Each row is a point. To make a cloud, some directions were put in groups of two or more. Within a group, all points are equally far from the middle, so they leave a hole (a ring in 2 directions, a hollow ball in 3). The other directions are filled evenly. Then the cloud was stretched, turned, moved and blurred a little. How many holes are there, and how many directions does each take, smallest first?

Cloud (13 x 2):
[[ -12  -91]
 [ -18  -18]
 [  -1  -35]
 [ -39   -3]
 [  35   26]
 [ -24   66]
 [ -38 -103]
 [ -29   43]
 [ -36  -81]
 [  39   20]
 [ -42  -30]
 [ -52   16]
 [  12  -23]]
Holes: 0

Cloud:
[[-43  31 -20]
 [  7  30 -54]
 [-33  26 -57]
 [-33  -1 -92]
 [ -9 101  -7]
 [-25 -30  58]
 [ 40 -60 -12]
 [-42 -17 -36]
 [-36  36  55]
 [ -7  -6 -87]
 [-43  38  -4]
 [ 14 -51   0]
 [ 49  16  34]
 [ 34  80 -53]
 [ -1   2  33]
 [-38  30  53]
 [  3  89 -62]
 [-30 -12 -58]
 [-13 -24  71]
 [ 68  29  39]]
Holes: 0

Cloud, 27 rows:
[[  45  -60 -107    6]
 [  53  -57  -38   10]
 [  -3   77   -6   31]
 [ -18   42   36    4]
 [  32  -17   69  -18]
 [  39  -30   24   17]
 [  26  -51   67   23]
 [  77   53   -7   20]
 [ -37   60    8  -85]
 [  72  -39   33   73]
 [   1  -16  -49    4]
 [  46  -90  -47  -20]
 [ -31    2  -41   15]
 [  43  -38   60   -8]
 [  81  -21   24   11]
 [  32   23   21  -18]
 [  23   10  -46  -25]
 [ -38   37   18   43]
 [  15   15  -40  -44]
 [   7  -70  -49   30]
 [  38   37   25   12]
 [ -52  -25  -62  -60]
 [  46   27  -41   28]
 [ -18  -32   58  -75]
 [  35  -75   41   65]
 [  68  -61  -28   60]
 [  66  -11   42  -13]]
Holes: 0

Cloud, 32 rows:
[[ 43  58  58 -23]
 [ 50 -74  30 -27]
 [ 72 -31  -2 -23]
 [ 18 -84  76 -22]
 [ 15  35 -15 -69]
 [-30  27  -6   2]
 [ 55  75 -12  36]
 [-12  58  29 -25]
 [-28 -14  -8  -7]
 [ 59  47 -10 -27]
 [ 71  33 -42 -29]
 [  6  75 101 -32]
 [-13  48  29 -36]
 [ 71  27 -35  25]
 [-38 -17  52 -18]
 [ 65   6  53 -50]
 [-18 -63 101   2]
 [ 15 -73 -10   7]
 [-49   1  79  27]
 [-19  56  13 -12]
 [ 57  73 -35  19]
 [-27 -22  35  55]
 [ -6 -47 -17  35]
 [ 72 -32 -25  -8]
 [ -9 -57 -40  -9]
 [-40  17   6  57]
 [  2  36  62 -77]
 [ 30   5  42  86]
 [ -1 -41  22  49]
 [ 55 -43 -21  20]
 [-36 -16  69  57]
 [ -2 -38  85  49]]
Holes: 1 (2)

Cloud:
[[  50   94  -34   22    9   -1]
 [ -17   54   23    5  -27  -68]
 [ -23   67   41  -35   -4   23]
 [ -10  -39   81   31  -50  -27]
 [  -3  -54   60   44  -27   77]
 [   9   38  -72  -33   19    5]
 [  73   52    3  -55   45   -2]
 [  96   43    1  -26   15   15]
 [ -24   64   43    1  -35  -32]
 [  39    6  -46  -42   32 -101]
 [ -11   73  -21  -36  -25  -79]
 [  57  -44   79   39  -17   -1]
 [ -37  -79   18  -14  -53  -12]
 [  57   16   93   40  -29    0]
 [  45   35   34   44  -87    4]
 [   4   21  -81  -30    9   -8]
 [  58   51  -60  -13   24   15]
 [  25   12   -4  -19  -80  -22]
 [  49   10   47  -41  -55  -22]
 [  -4   72   40   37  -32   46]
 [  45   -8  -52  -10   57  -63]
 [  89   63    6   40  -33  -27]
 [ -12  -53   -6   21  -82  -13]
 [   9   78  -28   36  -54  -25]
 [   4  -11   14   91  -62   38]
 [  -3  -71   60   18  -10   58]
 [  -7  -12   83   34    0   10]
 [ -28   28   30  -56  -40  -72]
 [  44  -29  -15  -58   32  -72]
 [  -6   21   -6  -65  -17  -97]
 [  52  -50   14   38    2   58]
 [  31  -46  -38   41  -49  -26]
 [ -35  -12   44  -10   34    0]
 [  45  -53   37   36  -46  -52]
 [  -2  -22   59   22  -74   67]
 [ -24   60   -1  -64    3  -61]
 [  51  -14   14  -52  -19  -83]
 [ -24  -19   45    6  -57  -74]
 [  81   12   27   14  -34   47]
 [   9   -7   41   50  -13   97]
 [   8  -23   21  -28  -31   54]
 [  -6   70   20   -8   20  -32]
 [ -20   87   11   -8  -15  -26]
 [ -61  -11   36    8  -29   69]
 [  94   48   -5   29   16  -56]
 [  33   52   72   46  -53   39]
 [ -55  -14  -29   48  -41  -26]
 [   0  -37  -58   23  -51  -47]
 [  70   37   51   40  -69    7]
 [  14   38  -15  -52   18   38]
 [  36  -15   27  -11  -52  -89]
 [ -64   12  -24  -35  -48    1]
 [ -38  -56    6   -7  -72    3]
 [  40  -12   18  -66  -13  -76]
 [  30   -2    9   89  -26   60]]
Holes: 2 (2, 4)

Cloud (80 x 8):
[[ -72  -35   -9   17   22   33  -22  -42]
 [ -51  -15  -43   81    0  -20   67  -92]
 [ -46   -2   85  -43   16  -22  -49   62]
 [ -27  -11  -54  -43    8    2  -69    5]
 [  60  -13   36  -39    0   75  -46   73]
 [  81   62   -3    4   -3   20   27   46]
 [ -49  -73  -62    3   46  -23  -18  -27]
 [  25   -2   41   33   -2   56  -90    4]
 [  35   -3  -32   17   33   28   71   -9]
 [  35   39   52  -34    3   51   16  -88]
 [  75   76  -52   47   13   -1    9  -25]
 [ -69  -56  -18   -8  -23  -67    2  -66]
 [ -40  -75 -105   28  -18  -34   29  -21]
 [ -42   18   43  -62   27  -23  -10   52]
 [  38   19   10   -6  -31   -8  -66   50]
 [  20   17  -84   70   15   -4   48  -36]
 [ -57   24   -4   83  -26  -32   66   12]
 [  32  -10  -46  -72  -56  -51   54  -29]
 [ -14  -52   16   16    8   -1  -23   76]
 [  -1   17  -31  -28  -14    3   94   12]
 [ -14  -38   61   27   -5  -35   -4   18]
 [   7  -11   42  -52   48  -24  -86   31]
 [  -5  -21  -44   41  -76    0   96  -78]
 [   5   -7    6  -69   43   29  -40  -68]
 [  39   -7   -3  -59  -49  -54   31   23]
 [  -9  -29   64    6 -103   71  -38   10]
 [ -41    9   -7  -56   62    2   23   -5]
 [  23   84   21   58  -50  -11   -8   -7]
 [ -29    9  -32   77    2   23  -68   77]
 [ -53  -59   64  -16   29   14  -30  -11]
 [ -16    4    8   47  -15   33  -23  -21]
 [  30   86   84   17  -20  -38   -8    8]
 [  14   -8  -35   10   52    1   49   59]
 [ -40  -56   -5  -10  -86    8    1  -17]
 [ -10  -33  105  -35    8 -112   -4   18]
 [  20   23  -58   41  -73   53  -81   47]
 [ -82  -57  -18  -22  -49    7   10  -22]
 [  13   23  -75   85  -26   -4   15   36]
 [  65   37  121   29  -11   -9   -2    6]
 [ -46  -81  -57  -23   -5  -56   67   15]
 [ -29  -86  -15   16   11  -17   30   35]
 [  30   11   48  -75    8    7 -101   24]
 [  13   17  -16  -23   42  -74   26  -12]
 [ -18    1   52   10  -27   53  -30   28]
 [  56   23   19  -60  -12   93  -21   75]
 [  30   10   13  -54  -52    2  -35    5]
 [ -42   -5  -39   49  -23   -9   74    1]
 [ -57  -32   23   52  -56    0  -10  -61]
 [ -42  -31   -3  -15   76   10  -48   -4]
 [  -1   24   49  -15   26   46    7  -22]
 [ -53  -31  -36   85  -27   49  -52   -3]
 [ -35  -18  -36  -35  -33  -41   -4    8]
 [ -15   51  -28   14  -25  -66  -48   -9]
 [  81   39  -16  -22    6   71   -3   65]
 [  19  -13   -4   28  -79   54  -25   39]
 [  50   69   45   -2  -27  -11  -17   14]
 [   0   46  -18    7   16    1  -86   37]
 [  24  -31   40  -73  -92  -13  -53   46]
 [  14  -46   20  -51   18  -81   23   29]
 [ -49  -22  -51  -26  -33  -85   41  -65]
 [  13   24   60   39   35   -4  -16   58]
 [ -34    8    3   41   45   20  -85   82]
 [   5  -35   65    3  -24   59   46  -23]
 [  53   20   26  -34  -26   56    1   36]
 [ -11   20   35  -45   53    3  -23   66]
 [ -14   -7  -70   65  -40   62  -16   28]
 [  17  -18   75  -47   53  -15  -46    8]
 [ -22  -75    2  -30   52  -51   22   14]
 [ -75  -15   30   51  -27   37  -43   64]
 [  -5    8  -73   60  -25   27   58    7]
 [  23   -7  -23   22  -26  -14  -19  113]
 [ -22  -97  -28   73  -44  -35   32   34]
 [  -5   33    8  -50   14   72   35  -21]
 [   0  -32   31  -33   61  -85    6   63]
 [ -25   43   80   49   20   -8  -13   39]
 [ -14    4  -93   -4  -23  -66   24  -26]
 [ -37  -30  -60  -17   33  -39   33   37]
 [  71   33   33   28  -29  -24  -13   21]
 [  12  -25  -40   33   -9   65   79  -26]
 [  -6   51   68  -48  -17  -88  -72   26]]
Holes: 0
